Every row gives one point. Each copy is the shape, with its points in the same order, stretched, turned, moved and blurred by noise. Some copies are also mirrored. Which?

Shape (7 x 2):
[[ 17   8]
 [  4  -9]
 [ 20  41]
 [-16 -42]
 [  4 -28]
 [ 30   6]
 [ 23  20]]
Copy 1:
[[ 26   1]
 [  9  -9]
 [ 36  31]
 [-15 -31]
 [  4 -24]
 [ 34  -3]
 [ 32  11]]
Copy 1 is: only turned
Copy 2, 7 rows:
[[  4  -4]
 [  6  15]
 [ -1 -42]
 [  6  60]
 [ 14  35]
 [ 25 -16]
 [  6 -18]]
Copy 2 is: mirrored
Copy 3:
[[ 24   7]
 [  6  -9]
 [ 36  39]
 [-21 -36]
 [  5 -27]
 [ 44   3]
 [ 32  20]]
Copy 3 is: only turned

Shape (7 x 3):
[[ 10  10   2]
 [  0   2   0]
 [ 16   8  31]
 [ -4  13  22]
 [-18 -46 -21]
 [-10  -8   4]
 [ -4 -25 -13]]
Copy 1:
[[  7  11  10]
 [ -5   6   5]
 [  8  11  40]
 [ -6  21  26]
 [-42 -37 -12]
 [-20  -2  10]
 [-19 -20  -5]]
Copy 1 is: only turned
Copy 2, 7 rows:
[[ -1  19   7]
 [  4   9   6]
 [ -5  23  33]
 [ 13  19  23]
 [  0 -37  -7]
 [  9  -2  10]
 [ -4 -15  -1]]
Copy 2 is: mirrored
Copy 3:
[[ 13   9   1]
 [  4   3   4]
 [ 29  15  24]
 [  5  18  24]
 [-10 -46  -1]
 [ -3  -5  14]
 [  2 -24  -2]]
Copy 3 is: only turned
Copy 4, 7 rows:
[[  7  -4   3]
 [ -6  -3   4]
 [ 17   4  32]
 [  4  17  15]
 [-60 -25   6]
 [-19   2  10]
 [-32 -21   5]]
Copy 4 is: only turned

Shape:
[[ -4 -12 -22   6]
 [-28  34  19  15]
 [ 20 -20  17  16]
 [  8  16 -11  12]
 [-13  -8   1 -21]
 [-23  18 -17 -13]
 [-21 -17  32  -9]
 [ -8  -2 -18  -1]
 [ 19 -13  -3  25]]
Copy 1:
[[ -9  -2 -22  12]
 [ 28  40   9  23]
 [-15 -10  20  -3]
 [-12  26  -6  -3]
 [ 29 -10 -12   0]
 [ 26  18 -25   7]
 [ 39 -18  12  15]
 [  2   5 -20   8]
 [-30   2   5   3]]
Copy 1 is: mirrored
Copy 2, 9 rows:
[[ 17  -4 -11  26]
 [-35  32  19   5]
 [ 40   1  29  -1]
 [ -7 -11  14  21]
 [  1  10 -24  -9]
 [-25   7 -20  12]
 [ 11  36  -7 -16]
 [  4   0 -14  22]
 [ 34 -13  24  23]]
Copy 2 is: mirrored
Copy 3, 9 rows:
[[ 24  12  -1   6]
 [-17  10  22  23]
 [ 10 -27  -4   8]
 [  3   3  -9  26]
 [ -7   9   7 -16]
 [ -4  32   3   4]
 [-12  -9  21 -18]
 [ 10  13  -6   6]
 [ 20 -23  -6  22]]
Copy 3 is: mirrored
Copy 4:
[[  4  -7 -17   0]
 [-60  -2  14  -3]
 [ 20  24   7  22]
 [ -2   9  -7 -15]
 [  9 -23  20  -4]
 [-17 -31   0 -25]
 [ -9 -17  34  28]
 [  3 -15  -8 -10]
 [  9  27  -7  12]]
Copy 4 is: only turned

Shape (8 x 4):
[[  6   9 -19   9]
 [-27 -41  21  14]
 [  8   7 -22 -17]
 [  2 -16  27  26]
 [ -9  -4   6  19]
 [-36   4  -7   2]
 [  3 -13  25   0]
 [-12   3 -20   2]]
Copy 1 (8 x 4):
[[  7   8 -11 -12]
 [-18 -25   4  34]
 [  0  33   8  -7]
 [  3 -37  12   7]
 [-10 -18  -5   2]
 [-34  10 -24   7]
 [ -6 -15  25   7]
 [ -7  12 -18   3]]
Copy 1 is: mirrored
Copy 2:
[[ 13   7  -1 -17]
 [-60 -41   1  16]
 [ 24  10 -16   0]
 [-31 -14  25  23]
 [-25  -6  10  -2]
 [-31   5 -13 -28]
 [-22  -5   9  31]
 [  1   1 -12 -19]]
Copy 2 is: mirrored
Copy 3 (8 x 4):
[[  5  -5 -17   8]
 [-21 -44  26 -13]
 [ 14   9 -19 -11]
 [ -8 -28  27  17]
 [-16 -18   8  14]
 [-33 -14 -10  -9]
 [ -4 -10  23   0]
 [-12 -10 -19  -6]]
Copy 3 is: only turned

Shape:
[[  3  -1  -3   7 -26  -3]
 [ -8   8   9   6   4  -8]
 [  5 -15   7  -3  -8   0]
 [ 24   5   3   5   7  -7]
 [ -4   5 -26 -13   0  -8]
 [ -4   0 -19   5  -5  -3]
 [ -6 -60  -4  -4   0   1]
 [ -4  -5  -5   8  -3   3]
 [  2   8   8   0 -16   5]
 [ -4 -15   6 -21 -27  59]
 [ -8 -11  -6   8   7  13]
 [ -5   7 -26  -7 -10  -7]]
Copy 1, 12 rows:
[[ 15   1 -36   6  -4   9]
 [ -1   1  -7   3 -17  11]
 [  2 -11 -18  17   0   1]
 [ 12   9  -4  22   0   4]
 [  0  10 -12 -10   1  -9]
 [  5   6 -17  -6   2   5]
 [-23 -31 -14  16  26   0]
 [  3  -4 -11   0   0   9]
 [ 17  -4 -22   6 -12   4]
 [ 33 -46 -17  -9  -1 -13]
 [  0 -13   1  -6   2   9]
 [  6  12 -21 -11  -1  -5]]
Copy 1 is: only turned
Copy 2:
[[ -6   3   2  16 -16  -9]
 [-10  -9  -9  12   4   0]
 [ -1  -1  12  13   2  -5]
 [ 14   0  -9  25   3  -1]
 [ 12 -15  -5  -2 -15  -1]
 [  5  -9  -2  12 -18   8]
 [  1 -17  43  12   0   7]
 [ -3  -6   2  14  -7   8]
 [ -8   7  -3  10  -3  -4]
 [ -7  35  26 -12   2  23]
 [ -2  -5   5  12  -3  22]
 [  8 -11  -6   2 -21  -2]]
Copy 2 is: only turned

Shape, 14 rows:
[[  6 -30  17  18  -7 -35   6  -6]
 [ -8  -4 -13  13  -8  -6 -14 -14]
 [ 18 -24  17 -18   8 -24 -11 -24]
 [ -5   0  -6   4  11  29   9 -12]
 [-25  18 -39  -6  13  22   8   5]
 [-33  18  -2   2 -12   4  24  -7]
 [  3 -27  17  16  21 -33  -4  -3]
 [ 11  13 -17 -23   5  -5  -6  17]
 [-21  28 -11  -2  -9  30  -1 -20]
 [ -7  16 -13 -36   3  32  17  17]
 [  5  -6 -15  -2 -27  32  -4  -8]
 [-17 -23 -28  -3  -6   1  13 -29]
 [-21  24  34 -31  37  13   8   1]
 [ 39 -17  -3  15  -1 -37  13 -19]]
Copy 1:
[[-22 -36  11  31  10  19  14  14]
 [-32  -6   6  21  -2 -21   0 -21]
 [-22 -28  25  11   5  28 -21 -15]
 [-27  32  -5  -6  14  -3  -5 -15]
 [-23  41  -6 -25  -1 -46  -8  -2]
 [-27  38  18  15 -18 -15  12   2]
 [-19 -27  18  21  28  14 -14  19]
 [ 10   5  -4 -17 -24 -10 -27  -5]
 [-30  50   2   6 -16 -30  -9 -36]
 [-17  43 -13 -28 -29  -3 -18   0]
 [-36  15 -25   2 -18  -5   7 -33]
 [-53  -3  18 -16   2 -17  30 -16]
 [-17  52  17  11  -5  13 -60  15]
 [ 11 -35  18   8  17  26  21 -10]]
Copy 1 is: only turned
Copy 2 (14 x 8):
[[-15 -25   3  -6 -25 -32  28  -1]
 [ -8  -5  -5  -2 -12 -19 -16  -1]
 [ 10 -25 -14 -17   2 -22  23 -17]
 [ 16   7 -16  14  -9  10   2   6]
 [ 17   9  -4   3  -1  23 -33  35]
 [ -4  26  16  -2  -3  14  -1  25]
 [ -3 -40  -3   5  -6 -23  28  -1]
 [ 34 -11   8 -15  -2  -1 -20  15]
 [ 12  32  -1   7   3  10 -20   4]
 [ 41  15   8 -11  -5  41 -10  21]
 [  8  15 -10  -5 -36  -2 -18  -9]
 [-16   2 -27 -17 -17  -1  -8  17]
 [ 41   4  17  14  39  45  30   2]
 [  4 -20 -17 -14 -20 -59  21   9]]
Copy 2 is: only turned

Shape:
[[ -3  26  11 -31   4  -3  -2  -8]
 [  1  13   7   6 -13 -17   8   2]
 [  2  12 -14 -18  29   1  16  -2]
 [ 20 -26 -26  -7  -2 -10  28  14]
 [ 25  -8  18  14 -13   0  21  14]
 [  3   7 -10   7  -1  12  -3  -6]
 [ -7  34   1  -8  22  -6   1   5]
 [ 19  17  12   1 -12   5  -9  -4]
 [ 17 -31  -1   6   0 -20   9  -1]
 [ 11  23  -8 -22  18 -20  -2   7]
 [-11  12  10   2  -4  15 -22  10]]
Copy 1, 11 rows:
[[ 26 -35 -23   3 -18   0 -23   2]
 [  8  -9 -14   3  18  -9   0  13]
 [ 19   0 -30 -15 -11  13  -7  11]
 [  2  36  -2  20  22  23  13  18]
 [ -5  10  -7  33  26  -1  22 -12]
 [  5   3  -4   3  -9  -8   6   9]
 [ 11 -27 -37 -20  -8  -1 -11  18]
 [  4 -11  -5  24 -12 -19  -6  -5]
 [ -9  38  20   8  22  16   4  -5]
 [  8 -12 -29  -2  -8   9 -26  22]
 [ -6 -27  -1   6  -9   7   6   9]]
Copy 1 is: mirrored
Copy 2, 11 rows:
[[-20  -3  -5 -27  11  15  12  -7]
 [-11 -11 -16  15  -9   3  -1 -12]
 [-15 -16   4 -15   1 -25  23  10]
 [-10 -18  -6  -7 -40 -60 -11   1]
 [-11  13   9  19 -30 -19 -13 -18]
 [ 10   1  -1   6  -6   2   8  10]
 [-18  -5  -3  -1  26   0  21   8]
 [ -3  19  -3   0  -7  17   8 -14]
 [ 18 -21  -2  -4 -27 -35 -13 -17]
 [-22  -8 -15 -26  13 -17  21  -7]
 [  9  21   5   3  22  20 -11  12]]
Copy 2 is: only turned
Copy 3 (11 x 8):
[[  8  15  13  -1  -1 -33 -17  17]
 [ -1 -13   2  27  -9 -16   7   6]
 [ 16  25  -8 -25   4 -18  -7 -16]
 [  2   0  -9 -30 -25  13  24 -22]
 [ -3   1  19  15 -14  14  35  -2]
 [ 13   3 -12   2  -5   6  -5   9]
 [  2  20  -9   6   8 -36  -9   0]
 [  6   6   4  18  -2  -8  11  28]
 [  2 -11   7 -12   5  12  29  -8]
 [ -2  24  -9 -22   7 -42   0   8]
 [-14  10   0  16   2   5 -15  27]]
Copy 3 is: only turned
